Each row is a point. The points of each table are mixes of a few directions, plus a little noise. Count the directions of each table, and those that both share. Where both have some left over, give the other angles between the two spaces (their principal angles), to ten degrees, smallest first.

First (6 x 2):
-7	-5
-31	-25
-26	-21
99	78
-22	-17
-12	-10
Second (7 x 2):
-86	-69
-25	-20
11	9
-17	-13
40	31
15	13
62	49
Directions: first 1, second 1, shared 1

First (4 x 3):
41	41	18
9	-80	9
19	55	6
-69	-15	-34
Second (4 x 3):
-44	1	28
76	1	9
-5	-5	-88
-27	3	51
Directions: first 2, second 2, shared 1; angles 90

First (9 x 6):
2	-42	28	48	-19	-18
-27	45	-74	-27	-27	47
-20	-46	9	37	-16	-29
-8	-11	25	12	-4	-4
-55	-41	-4	-12	19	-58
57	22	71	6	16	23
-19	-13	-45	4	-12	-10
35	10	-50	-26	27	-14
34	76	41	-42	17	63
Second (8 x 6):
8	1	-1	5	8	-4
-5	0	1	-3	-5	3
-51	-3	7	-35	-53	27
25	2	-3	17	26	-14
-38	-3	5	-26	-39	20
-17	-1	2	-11	-17	9
117	7	-16	80	121	-63
-40	-2	5	-27	-41	21
Directions: first 4, second 1, shared 0; angles 30

First (10 x 9):
-10	-2	-2	-6	0	-37	-18	-16	4
-46	4	42	-63	19	-52	-1	-31	13
-12	9	75	4	11	27	30	16	6
29	-4	106	45	5	11	-6	29	6
-28	-20	-121	38	-18	-29	-25	-4	-7
78	-18	-17	15	-7	54	-18	42	-15
-18	-22	-59	-10	4	37	11	35	-9
-42	37	-22	11	-7	26	57	-26	2
-1	6	5	28	-7	-16	-5	-10	3
50	11	-5	-62	0	-21	-23	-34	-2
Second (10 x 9):
-5	-8	31	7	-39	44	-18	-12	-22
-2	10	-34	-9	21	-30	13	-4	13
-28	25	-67	-22	-44	9	3	-70	-18
3	5	-17	-4	22	-24	10	7	13
-15	13	-34	-11	-24	6	1	-37	-10
-11	31	-96	-27	37	-66	32	-26	25
4	-23	74	20	-43	63	-29	9	-27
22	-19	50	16	39	-12	0	57	16
-2	6	-18	-5	7	-13	6	-5	5
32	-39	110	34	26	22	-18	81	6
Directions: first 5, second 2, shared 1; angles 70

First (8 x 11):
-12	4	-58	-44	-37	23	-62	-42	28	-20	-22
25	52	-33	29	-23	-4	91	2	-4	-9	21
-10	79	-19	-61	-30	13	-11	37	-10	6	16
-40	17	34	7	39	3	51	-21	-63	46	1
4	9	6	15	28	-38	18	37	27	55	-22
16	-25	-20	9	-17	-6	-14	-19	45	-16	-31
-3	-16	41	-19	-14	17	-24	2	-6	-30	-9
22	-121	50	65	52	-9	-50	4	-16	-32	47
Second (11 x 11):
-3	-9	-26	68	18	39	11	-61	6	4	17
27	-78	-65	65	26	-34	41	-47	-49	-32	72
-8	15	5	12	1	24	-6	-14	15	10	-11
20	-26	12	-85	-17	-86	3	83	-37	-25	9
-22	35	-3	74	13	88	-8	-75	42	28	-17
5	-8	1	-18	-3	-21	2	18	-10	-7	4
1	7	17	-42	-11	-22	-7	38	-3	-2	-12
-23	61	46	-34	-16	38	-31	21	41	27	-54
7	-21	-19	22	8	-6	12	-16	-12	-8	20
20	-33	-1	-58	-10	-74	9	59	-37	-25	18
-24	56	34	-4	-9	54	-26	-6	43	29	-46
Directions: first 6, second 2, shared 1; angles 60

First (11 x 14):
-19	34	28	43	-61	-24	5	17	20	-13	-56	3	63	-6
27	20	22	25	-34	-39	7	40	42	26	-34	17	84	17
-3	-29	27	38	-55	-20	46	54	-38	36	-26	-29	-57	26
29	-42	69	21	-12	-33	-17	35	-17	40	31	0	-69	43
26	19	-91	-50	51	23	31	-7	36	10	-3	14	86	-15
20	8	19	-19	37	-5	-53	-27	32	-11	35	28	27	0
20	35	-32	-41	57	11	-43	-43	58	-24	22	38	93	-21
-33	-2	-35	0	-10	26	36	-7	-34	-15	-19	-26	-35	-18
-13	-34	-16	-55	85	50	-48	-71	-41	-33	87	-4	-115	-15
5	-9	-2	13	-23	-9	31	30	-10	22	-18	-11	-7	12
-59	0	12	24	-35	20	7	-22	-49	-39	-18	-30	-71	-22
Second (11 x 14):
8	-10	59	42	-50	-37	1	41	-3	24	-18	-3	-11	26
-2	26	-37	-7	0	7	17	-2	23	-8	-26	5	65	-16
1	40	-49	-4	-10	2	31	8	37	-4	-47	8	105	-18
6	-43	32	-10	26	5	-26	-10	-36	8	55	-7	-104	18
-43	53	-26	7	-18	18	-3	-35	21	-55	-44	3	73	-43
3	4	62	55	-69	-45	7	48	7	22	-39	-1	18	24
37	-10	-54	-36	39	7	29	15	14	34	12	6	29	9
31	-40	16	-9	19	-9	1	22	-17	38	37	-2	-58	30
-31	-19	50	9	3	11	-46	-37	-39	-33	37	-9	-99	-4
-33	59	-85	-30	22	41	11	-51	32	-55	-35	8	103	-56
24	-59	32	-17	37	1	-21	2	-40	29	69	-7	-121	31
Directions: first 4, second 3, shared 3

First (8 x 18):
-39	-30	-6	83	-23	-43	0	-26	7	-8	85	0	-35	29	53	-7	55	34
36	33	31	-47	-19	65	-14	25	-5	-69	-21	-37	26	32	-26	-22	11	16
35	-4	20	5	-27	23	-20	-38	-12	17	46	-9	42	7	-9	-19	27	63
-44	-27	-34	33	26	-58	22	-5	7	49	-2	36	-39	-26	24	27	-27	-38
-34	12	-17	-28	33	-30	-20	54	-2	56	-63	28	2	-35	15	28	-49	-59
47	24	13	-36	13	25	7	-3	13	-30	-43	-24	20	-26	-51	-12	12	-14
41	19	26	-16	-18	38	-11	-8	2	-43	6	-32	28	12	-25	-25	35	30
-41	-27	-31	7	16	-19	36	1	-9	28	-8	37	-44	7	18	31	-65	-31
Second (11 x 18):
20	-14	35	-52	34	24	5	6	-25	37	-36	-31	35	-88	-43	-21	5	-31
19	-18	-6	-8	-35	29	7	-2	-20	-12	30	22	-23	16	-29	-47	41	-21
3	-11	6	16	-39	24	8	9	9	-3	14	12	38	56	10	-37	8	-48
-85	-9	19	11	14	-37	25	-3	40	4	13	32	4	-79	-50	18	-27	21
-37	15	18	32	15	-30	-17	40	40	15	-29	3	36	28	29	71	-47	20
47	21	-15	-6	25	3	-30	-10	-27	-18	-16	-26	-32	21	15	43	10	44
30	-3	-29	22	-60	-4	-16	63	1	31	4	22	-35	121	97	-20	4	-28
-37	-12	22	17	-19	-5	2	42	25	15	2	32	18	10	-15	12	-10	-11
-16	27	-65	19	14	-37	21	-110	1	-72	54	-7	-67	-13	17	-10	2	63
52	15	11	-23	41	31	-16	-39	-31	-21	-27	-54	36	-17	-19	16	10	5
4	-11	6	-29	10	1	10	3	-13	26	-8	-7	-9	-53	-12	-26	4	-14
Directions: first 5, second 6, shared 0; angles 30, 30, 50, 90, 90

First (11 x 24):
-8	46	-16	17	15	40	16	11	-43	11	4	42	40	-5	-5	-10	35	-9	-2	8	-6	-60	-10	-59
2	24	-31	-21	-38	7	8	-6	-38	20	-19	-8	24	16	36	10	41	19	-8	29	-30	-7	22	-28
6	-45	26	23	32	6	-11	11	33	-17	4	-8	0	-18	-63	-2	-31	-4	34	-34	14	0	-19	40
2	-15	-29	44	54	42	3	-5	-11	7	10	19	-5	-19	-62	23	-1	17	46	11	14	8	4	-41
10	-44	23	-41	-55	-28	-30	20	26	-3	-32	-39	22	17	-14	-10	-4	15	-7	-19	-34	-1	5	65
-1	12	-3	34	39	20	26	-13	-10	-6	16	8	-4	-19	-2	8	-3	-11	25	-5	23	-1	-12	-14
-18	35	1	38	62	35	-6	20	-7	0	33	79	-4	-16	-45	-20	-6	-25	-14	0	29	-50	-22	-70
10	-34	-16	-5	-8	-4	-10	-9	7	6	-13	-28	-11	3	-18	21	-3	27	23	10	-10	38	19	15
-18	33	42	-84	-86	-65	-49	39	25	3	-9	29	-2	46	60	-57	-1	-25	-121	1	-28	-40	0	14
6	-2	-15	9	8	-16	30	-41	0	-4	7	-39	-40	-6	50	30	-10	5	21	13	19	66	13	17
8	-9	18	-13	-22	-37	23	-27	17	-15	-3	-54	-22	0	63	9	-15	-8	3	-12	9	47	0	62
Second (11 x 24):
16	0	-20	-2	-22	17	22	-5	-49	-1	-32	-22	56	8	8	-36	28	44	32	10	-27	-8	-12	-8
-4	-9	-26	5	-6	32	-17	28	4	28	2	17	-24	-5	-58	31	15	6	3	32	-23	8	31	-43
-6	2	-18	-8	26	-21	-25	-39	2	4	4	10	5	15	23	42	1	5	-9	-8	21	-4	20	-2
-6	-8	-17	13	-10	43	-8	46	14	31	10	17	-43	-17	-73	32	11	-10	3	36	-27	12	30	-45
13	16	-25	-8	16	-24	20	-79	-58	-18	-27	-30	85	24	90	-1	25	40	29	-25	18	-20	-12	23
1	-17	-26	-16	-8	1	-35	5	-7	14	-15	15	8	18	-33	-1	7	36	-6	20	-17	1	19	-27
-12	17	22	-9	52	-66	-15	-74	25	-27	24	2	0	14	92	38	-29	-33	-29	-53	68	-9	-6	52
4	-15	31	-2	-38	16	5	67	18	-3	-3	3	-25	-12	-54	-66	-17	-3	-10	14	-29	10	-23	0
9	-19	6	0	-48	37	6	71	-4	10	-17	0	-8	-9	-73	-62	5	21	8	33	-50	9	-12	-24
-14	26	46	23	32	-18	31	-13	41	-19	42	-6	-47	-28	47	32	-28	-79	-14	-38	46	3	-16	43
-2	9	27	4	7	-16	15	-7	13	-17	11	-7	-7	-7	30	-11	-16	-25	-7	-22	19	-1	-19	30
Directions: first 5, second 4, shared 2; angles 50, 70

First (9 x 32):
13	-57	15	-52	-62	-20	24	-4	16	-37	23	-17	28	-27	-38	-39	30	-42	-58	-10	24	-36	-26	29	-49	0	31	43	-15	11	55	-43
-12	18	-22	26	45	26	-19	-10	3	14	-19	11	-15	32	7	27	-10	30	31	14	-28	24	16	-15	36	11	-62	-14	23	-3	-33	29
-59	-37	-16	-52	-66	16	22	17	-22	-121	-15	-4	53	3	-58	3	60	-49	-7	60	16	13	23	4	-5	-80	5	30	-60	14	-31	-14
51	9	32	5	67	-54	-14	-31	0	89	11	4	-21	-13	28	-19	-57	17	7	-25	-33	5	-19	27	-13	63	-15	-57	26	9	43	-9
27	30	-13	51	80	-20	-16	-25	17	87	7	10	-34	15	50	4	-41	67	8	-18	-45	11	-11	-4	23	71	-55	-36	52	5	10	26
14	19	-41	65	42	42	-17	-14	50	60	6	4	-45	34	36	18	-6	75	-10	-36	-21	-14	-13	-30	35	68	-69	31	77	-13	0	38
28	-51	45	-64	-57	63	-21	-5	19	-21	-14	-15	-8	-4	-74	0	6	-90	0	-43	51	-36	-8	11	-31	-18	20	53	12	-33	27	-35
-44	37	-4	7	-16	-55	31	37	-57	-48	4	7	37	-25	30	-4	11	2	15	54	3	32	23	-3	2	-65	71	-45	-77	21	-40	3
-21	32	5	13	-32	2	11	37	-26	-24	0	1	5	-15	19	9	6	-10	16	5	31	2	15	-19	3	-48	73	-4	-37	-11	-32	6
Second (10 x 32):
-25	40	-17	-4	78	-64	-1	-48	-33	-2	-14	8	12	20	30	-21	-4	52	2	49	-60	65	24	-3	46	32	-67	-79	-6	42	-32	16
35	-47	51	3	-33	22	-6	36	32	14	15	2	-31	-15	-25	51	-39	-46	25	-60	52	-56	-38	25	-69	9	33	68	25	-30	64	-17
-5	-42	31	17	-52	33	9	38	23	-35	9	10	-12	-11	-22	44	-15	-46	12	-27	58	-55	-19	5	-54	-4	43	90	18	-16	42	-15
-54	41	-24	10	42	-18	3	-49	-47	-35	-32	20	38	11	21	-54	10	5	-11	84	-42	48	58	-30	61	6	-14	-55	-10	44	-58	-2
52	-32	-57	-26	-4	-56	22	-10	10	46	9	-13	70	-45	-26	-68	9	-19	-33	42	-38	8	-15	34	-30	-65	9	-70	-42	36	16	-64
21	-23	-11	1	-71	79	-5	49	31	19	17	-19	-17	-1	-19	16	33	-10	-9	-46	29	-44	-20	-1	-8	-36	34	54	-5	-54	2	19
2	40	19	-7	57	11	-32	-45	-34	46	-27	7	-10	14	17	-36	-21	-2	16	15	-40	35	37	-12	55	31	-17	-70	10	-2	-36	15
17	-48	-16	4	-29	5	11	44	37	5	29	-9	-7	0	-18	48	11	20	2	-23	1	-27	-42	33	-41	-15	-26	43	-6	-17	37	13
3	41	33	-11	-48	-2	6	23	16	-41	18	-27	-53	1	20	34	17	19	-13	-94	94	-20	-27	-38	-15	11	57	65	17	-29	6	6
-45	29	-10	13	58	-11	-8	-37	-35	-15	-23	20	10	27	22	-14	-1	27	10	60	-54	46	41	-12	55	30	-52	-46	1	26	-41	28
Directions: first 5, second 6, shared 2; angles 30, 60, 60

First (9 x 32):
1	1	2	-1	2	-1	-1	3	0	1	-2	3	-1	-1	2	-2	-3	0	-2	-1	0	-1	0	-4	-2	-2	-1	-1	-2	2	-2	-1
12	0	21	-12	21	-15	-14	33	3	18	-23	33	-12	-8	22	-14	-29	6	-23	-16	-1	-13	3	-41	-17	-27	-8	-10	-20	24	-22	-10
-26	0	-46	26	-47	33	32	-74	-6	-41	50	-72	26	18	-49	32	64	-14	50	34	4	29	-8	90	36	61	18	22	44	-53	48	21
-1	0	0	0	0	1	0	-1	0	0	1	-1	0	0	-1	1	1	0	1	0	0	0	0	1	0	1	0	0	1	-1	1	0
17	0	30	-17	30	-21	-21	48	4	27	-32	47	-17	-12	32	-21	-41	10	-32	-22	-2	-19	4	-59	-24	-40	-12	-14	-29	34	-31	-14
-8	0	-14	8	-15	10	10	-23	-2	-13	16	-22	8	6	-15	10	19	-5	15	10	1	9	-2	27	11	19	5	7	13	-16	15	6
-18	0	-33	19	-34	23	23	-53	-4	-29	36	-52	19	13	-35	23	46	-10	36	25	2	21	-5	65	27	44	13	16	32	-38	35	15
27	0	49	-28	51	-35	-34	79	6	44	-54	78	-28	-19	52	-35	-69	16	-54	-37	-4	-31	8	-97	-40	-66	-19	-24	-47	57	-52	-22
-5	0	-9	5	-9	6	6	-14	-1	-7	9	-14	5	4	-9	6	11	-3	9	6	1	6	-1	17	7	11	3	4	8	-10	9	4
Second (9 x 32):
-1	0	-2	1	-2	1	1	-2	0	-2	2	-2	1	1	-2	1	2	-1	2	1	0	1	0	3	1	2	1	1	1	-2	2	1
-17	0	-31	18	-32	22	21	-50	-4	-27	34	-49	17	12	-32	21	43	-9	34	23	2	19	-5	61	25	42	13	14	30	-36	33	14
35	0	62	-35	63	-44	-42	100	8	55	-68	97	-35	-25	66	-44	-86	20	-67	-46	-4	-39	10	-121	-50	-83	-24	-29	-59	71	-65	-29
18	0	32	-18	33	-23	-22	52	3	29	-36	51	-19	-13	34	-23	-45	11	-35	-24	-3	-21	5	-63	-26	-43	-12	-15	-31	38	-34	-16
-12	0	-22	12	-22	16	15	-36	-3	-19	24	-34	12	9	-23	15	30	-7	24	16	1	14	-3	43	17	29	9	10	21	-25	22	9
6	0	11	-6	11	-8	-7	17	1	10	-11	17	-6	-4	11	-8	-14	4	-12	-8	-1	-7	2	-21	-8	-14	-3	-5	-10	12	-11	-5
-8	-1	-14	8	-14	10	10	-22	-2	-13	15	-21	8	6	-15	10	20	-4	15	10	1	9	-2	27	11	18	6	7	13	-16	14	6
-11	0	-20	11	-20	14	14	-32	-2	-18	21	-31	11	8	-20	14	27	-6	21	15	2	12	-3	38	15	26	8	9	19	-22	20	9
-10	0	-17	10	-18	12	12	-27	-2	-15	18	-27	10	7	-18	12	23	-5	18	13	2	11	-3	33	14	23	7	8	17	-19	17	7
Directions: first 1, second 1, shared 1

First (9 x 32):
8	-3	-5	6	-18	7	2	10	11	-10	4	7	-14	5	12	-6	9	-2	11	5	-9	6	-6	0	-9	17	0	6	3	4	-8	-22
11	-4	-8	7	-25	9	4	14	16	-13	6	10	-18	7	16	-8	12	-2	15	6	-13	7	-9	0	-12	22	0	9	4	5	-11	-30
-44	15	32	-32	100	-37	-15	-55	-63	52	-23	-41	75	-28	-67	34	-49	9	-62	-26	51	-30	35	-1	50	-94	-2	-36	-17	-20	47	121
10	-3	-7	7	-22	8	3	12	14	-12	6	9	-17	6	15	-8	11	-2	14	6	-12	6	-8	0	-11	21	0	8	3	5	-10	-27
-7	3	5	-5	16	-6	-3	-9	-10	9	-4	-7	12	-4	-11	5	-8	1	-10	-4	8	-5	5	0	8	-15	0	-6	-3	-4	8	20
-29	10	21	-21	68	-25	-10	-37	-42	35	-16	-28	50	-19	-45	23	-34	6	-41	-18	34	-21	24	-1	33	-63	-1	-24	-11	-14	31	81
0	0	0	0	0	0	0	1	0	0	0	0	-1	1	1	0	0	0	1	0	0	0	0	0	0	1	0	0	0	0	0	-1
26	-9	-18	19	-59	22	9	33	37	-31	14	25	-44	17	39	-20	29	-5	36	15	-31	18	-21	0	-29	55	1	21	10	12	-27	-70
26	-9	-19	19	-60	22	9	33	38	-31	14	25	-45	17	39	-21	30	-5	37	15	-31	18	-20	0	-30	56	1	22	10	12	-28	-72
Second (9 x 32):
-53	6	5	18	20	-39	-5	-34	-52	-38	-20	48	38	-34	0	15	-61	3	-43	13	6	-27	-2	-37	-2	2	-15	7	-1	-76	7	13
-33	3	18	17	-31	13	-6	-19	1	17	-12	20	-7	-7	-22	-6	-13	-23	18	0	-12	-1	-6	-26	32	-9	-26	4	18	-16	-38	7
-44	4	-18	17	54	-74	2	-25	-79	-93	-16	64	60	-45	36	27	-78	31	-83	25	15	-38	-2	-33	-49	31	5	13	-20	-104	48	-7
16	-1	-12	-12	34	-19	4	7	-12	-16	5	-11	16	-1	13	9	-1	19	-24	0	14	-4	7	15	-23	2	18	-4	-16	0	34	4
31	-6	-2	4	-57	44	3	27	53	23	13	-12	-50	28	5	-22	48	-16	55	-2	-24	26	-10	13	6	17	-3	7	15	50	-37	-37
2	0	6	-3	-7	12	-1	0	11	18	1	-11	-7	5	-10	-4	10	-6	13	-5	-1	5	1	3	13	-9	-3	-3	4	15	-9	7
-6	2	16	-2	-17	22	-5	-7	16	39	-3	-15	-12	7	-26	-7	11	-18	24	-10	-3	7	2	-1	33	-23	-12	-6	11	21	-24	18
43	-3	-5	-24	11	18	4	23	28	29	15	-48	-14	23	-2	-3	41	6	15	-13	7	16	9	35	-2	-12	19	-11	-8	57	15	6
42	-5	-8	-15	-6	23	5	27	34	21	16	-35	-25	24	5	-9	43	3	24	-8	-2	18	3	31	-6	1	16	-5	-3	53	4	-11
Directions: first 1, second 3, shared 1

First (8 x 32):
72	71	32	-9	-18	102	14	60	-16	15	50	77	-10	-51	7	-52	-58	-23	82	4	78	60	-26	-13	-87	-15	-28	34	-10	-27	-58	21
39	40	21	6	-3	45	12	21	-12	5	29	38	0	-27	-1	-18	-26	-20	31	4	42	40	-21	-1	-44	-11	-17	16	-4	-8	-41	-1
-40	-17	-6	6	18	-41	-10	-26	-10	-9	-7	-41	10	22	-3	52	26	-10	-60	-2	-27	-13	20	15	46	-5	13	-14	2	25	8	-15
3	25	7	-20	-6	44	-11	35	-13	7	18	14	-8	-11	11	-1	-22	-9	20	-3	20	9	17	-6	-12	-7	4	12	-5	-6	-9	25
-36	-70	-23	36	17	-112	11	-80	26	-18	-50	-56	17	38	-20	25	58	23	-67	3	-66	-38	-15	15	58	16	6	-35	13	21	39	-48
26	-29	-18	-10	-25	0	9	6	37	9	-30	23	-15	-1	0	-71	-5	46	63	-1	-12	-28	-18	-22	-24	25	-5	1	5	-31	39	17
-13	-16	4	32	21	-54	12	-49	-3	-14	-6	-26	19	11	-14	35	30	-14	-56	5	-18	7	-16	20	25	-6	-4	-15	4	22	-13	-42
-50	-7	-16	-41	-4	16	-37	32	-10	7	-4	-29	-13	18	20	30	-1	7	-12	-11	-20	-37	60	-7	39	0	31	0	-3	5	36	44
Second (10 x 32):
-26	31	-7	13	48	6	-17	1	-60	0	24	-24	1	18	13	55	3	-42	-55	14	3	0	31	22	37	-46	3	-3	-24	33	-31	-23
15	25	-31	27	54	10	-1	4	-56	11	8	5	-12	18	16	-15	-5	-15	1	32	7	-24	6	15	10	-52	-16	2	-39	18	-23	-35
49	-12	-68	20	22	-13	16	14	-14	28	-12	47	-2	-21	12	-105	-6	53	121	40	42	-89	-23	24	-55	-21	-28	36	-29	7	21	-15
2	56	-30	-48	21	116	-45	98	-61	32	19	25	-55	18	50	-36	-54	-8	55	14	14	-31	70	-27	5	-47	10	17	-47	-18	5	56
18	-15	54	2	-40	3	20	-31	58	-22	-26	-5	-14	19	-24	-3	2	-7	-45	-29	-52	81	-40	-49	11	43	-1	-42	29	-49	-1	-1
2	-2	21	-9	-19	12	2	0	21	-6	-6	-1	-8	6	-5	2	-5	-3	-13	-14	-18	29	-6	-21	5	17	4	-13	11	-20	3	11
-38	-35	53	-57	-89	-6	-8	6	85	-17	-4	-15	21	-30	-21	43	4	19	-9	-56	-8	39	8	-23	-10	84	36	2	63	-24	38	69
11	-3	-27	27	29	-29	10	-16	-21	6	1	5	10	-4	0	-15	11	6	15	23	15	-32	-12	26	-9	-22	-15	10	-15	22	-7	-32
-35	-21	18	10	-9	-58	5	-38	15	-17	8	-30	39	-16	-20	65	30	-10	-51	-13	4	10	-4	29	11	19	10	1	26	30	-5	-15
1	-25	16	14	-17	-42	18	-37	33	-14	-11	-8	20	-9	-21	10	19	7	-19	-10	-9	18	-30	4	-4	26	-3	-8	23	0	2	-16
Directions: first 3, second 4, shared 2; angles 70
